Every row gives one point. Each copy is the shape, with its points in the same order, stretched, turned, moved and blurred by noise. Say if it was mirrored as well.

Shape (5 x 2):
-15, -43
41, -1
5, 0
-26, 23
20, 4
Copy 1 (5 x 2):
-17, -42
31, 10
-5, -1
-41, 2
9, 2
Copy 1 is: only turned
Copy 2 (5 x 2):
-46, 25
36, 20
0, 3
-6, -41
19, 7
Copy 2 is: mirrored
Copy 3 (5 x 2):
60, -12
1, 45
7, 0
-14, -43
-1, 18
Copy 3 is: only turned
Copy 4 (5 x 2):
25, -46
44, 15
14, 12
-31, 26
32, 26
Copy 4 is: only turned

Shape (6 x 3):
-22, 10, -45
19, -17, -12
2, -6, -2
6, -25, 7
0, -1, -5
25, 20, -22
Copy 1 (6 x 3):
44, 0, 9
-1, -23, -3
0, -3, 2
-13, -14, 11
5, -1, 2
17, -1, -27
Copy 1 is: mirrored
Copy 2 (6 x 3):
5, -13, -55
-7, -27, -5
0, -7, -3
13, -13, 10
0, -5, -11
-37, -19, -25
Copy 2 is: mirrored
Copy 3 (6 x 3):
-3, -24, 60
26, -14, 5
3, -8, 9
3, -21, -10
2, -8, 16
32, 13, 33
Copy 3 is: mirrored
Copy 4 (6 x 3):
-22, -52, 36
12, -28, -26
7, -8, -8
25, -9, -19
-1, -8, -1
-28, -17, -22
Copy 4 is: only turned

Shape (11 x 6):
5, -6, -5, -9, -8, 12
-5, -3, -12, 32, -4, 10
7, -4, 5, 2, -9, -6
2, -19, 5, -3, 6, 0
-60, 7, -12, -1, -1, -7
-3, 0, 8, -8, 1, 11
-2, 2, 6, 5, -7, 13
9, -3, -2, -7, 1, 2
1, 2, -6, -5, 21, 11
1, -3, 9, -4, 3, 7
9, 3, 4, -8, 1, -3
Copy 1 (11 x 6):
-14, -11, -2, -14, 3, 0
12, -26, -15, 18, 7, -8
-6, 1, 14, 0, -5, 4
-24, 2, 1, 2, 12, -3
-9, 0, -46, 18, -47, 11
-9, -3, -10, -7, 6, 12
-1, -13, -6, 0, 1, 13
-8, 5, 2, -11, 6, -5
-5, 14, -20, -5, 19, -1
-11, 0, -4, -2, 8, 12
-8, 9, 8, -8, 3, 5
Copy 1 is: only turned
Copy 2 (11 x 6):
6, -2, 11, -2, -12, 3
9, -16, -17, 23, 3, 11
4, -9, 2, 3, 5, -12
3, -15, -2, -14, 4, 2
-50, 9, 4, 3, 37, 32
4, 4, 5, -12, 3, 7
10, 3, 7, 1, 5, 8
2, -1, -4, -6, -9, -4
-3, 5, -19, -16, -8, 16
7, 0, -2, -12, 4, 2
2, 4, -4, -11, -5, -7
Copy 2 is: only turned

Shape (15 x 9):
0, -14, 16, -5, 2, 1, 2, 18, -28
31, 20, 21, -14, -23, -1, -16, 11, 9
-27, 23, -40, 27, -3, 11, -21, -32, 14
32, 2, 8, 4, -33, 19, -14, -1, 14
1, 13, -6, 12, -18, -22, -2, 10, 10
-27, 35, 11, 33, -20, -11, -27, 10, 13
4, -3, 4, -31, 5, 25, -15, 10, 5
-41, 36, -41, 26, -21, 15, -6, -43, 13
18, -9, -10, -13, -12, 37, 1, -2, 23
-10, -23, -8, -8, -4, 5, 16, 10, -2
20, 5, 13, 16, -52, 7, -2, 16, -23
-20, -7, 1, -30, 17, -7, 11, -15, -6
22, 13, -8, -13, 20, 14, 0, 20, -3
-2, 1, 17, 9, 5, 8, 24, 1, -4
4, 16, -16, -30, 5, 39, 17, 26, 7
Copy 1 (15 x 9):
-18, -7, 11, -6, 0, 17, -13, 13, 5
6, -6, -14, 45, -27, 19, 19, -4, 21
17, -7, -38, -14, -17, -30, -21, -44, 17
-11, -22, -20, 51, -22, 8, 5, -5, 6
14, 13, -27, 13, -10, -6, 2, 5, 2
11, 19, -49, 1, -24, -26, -2, 6, 41
-12, -14, 23, 28, -1, 7, -16, -4, 27
18, -12, -34, -18, -36, -49, -25, -46, 7
-18, -27, 6, 53, -9, -3, -12, -17, -3
-9, -10, 14, 12, 8, -6, -26, 12, -22
-25, -10, -31, 23, -41, 18, -3, 14, -13
18, -12, 40, -14, 4, -10, -9, -5, 5
-15, 9, 4, 18, 5, 19, 6, -22, 5
-12, -10, 8, 6, -2, -14, 8, 4, -5
-31, 2, 25, 30, -8, -1, -12, -27, -3
Copy 1 is: mirrored
Copy 2 (15 x 9):
11, -11, 21, -10, -13, 6, 8, -19, -9
-5, 8, 30, -23, -20, -2, -11, 25, 12
-15, 20, 0, 50, 19, -32, 13, 22, -1
8, 10, 26, 7, -32, -9, -14, 30, 15
-1, 24, 4, -10, -10, -16, 17, 13, 16
-27, 42, 23, -3, 4, -10, 37, 37, -3
15, -17, 17, -1, 16, 12, -16, 18, -6
-19, 45, -5, 53, 17, -38, 5, 18, -12
23, -3, 7, 22, -6, 15, -25, 26, 5
29, 5, -4, 5, 3, 9, 7, -11, -1
6, 25, 26, -11, -60, -16, 2, 11, -11
14, -1, 12, 0, 41, -1, -9, -26, 5
-16, -17, -6, -10, -2, 18, -14, 7, 1
-2, 19, 13, 6, -4, 23, 6, -20, 13
8, 0, -15, -2, 6, 28, -26, 11, -25
Copy 2 is: mirrored
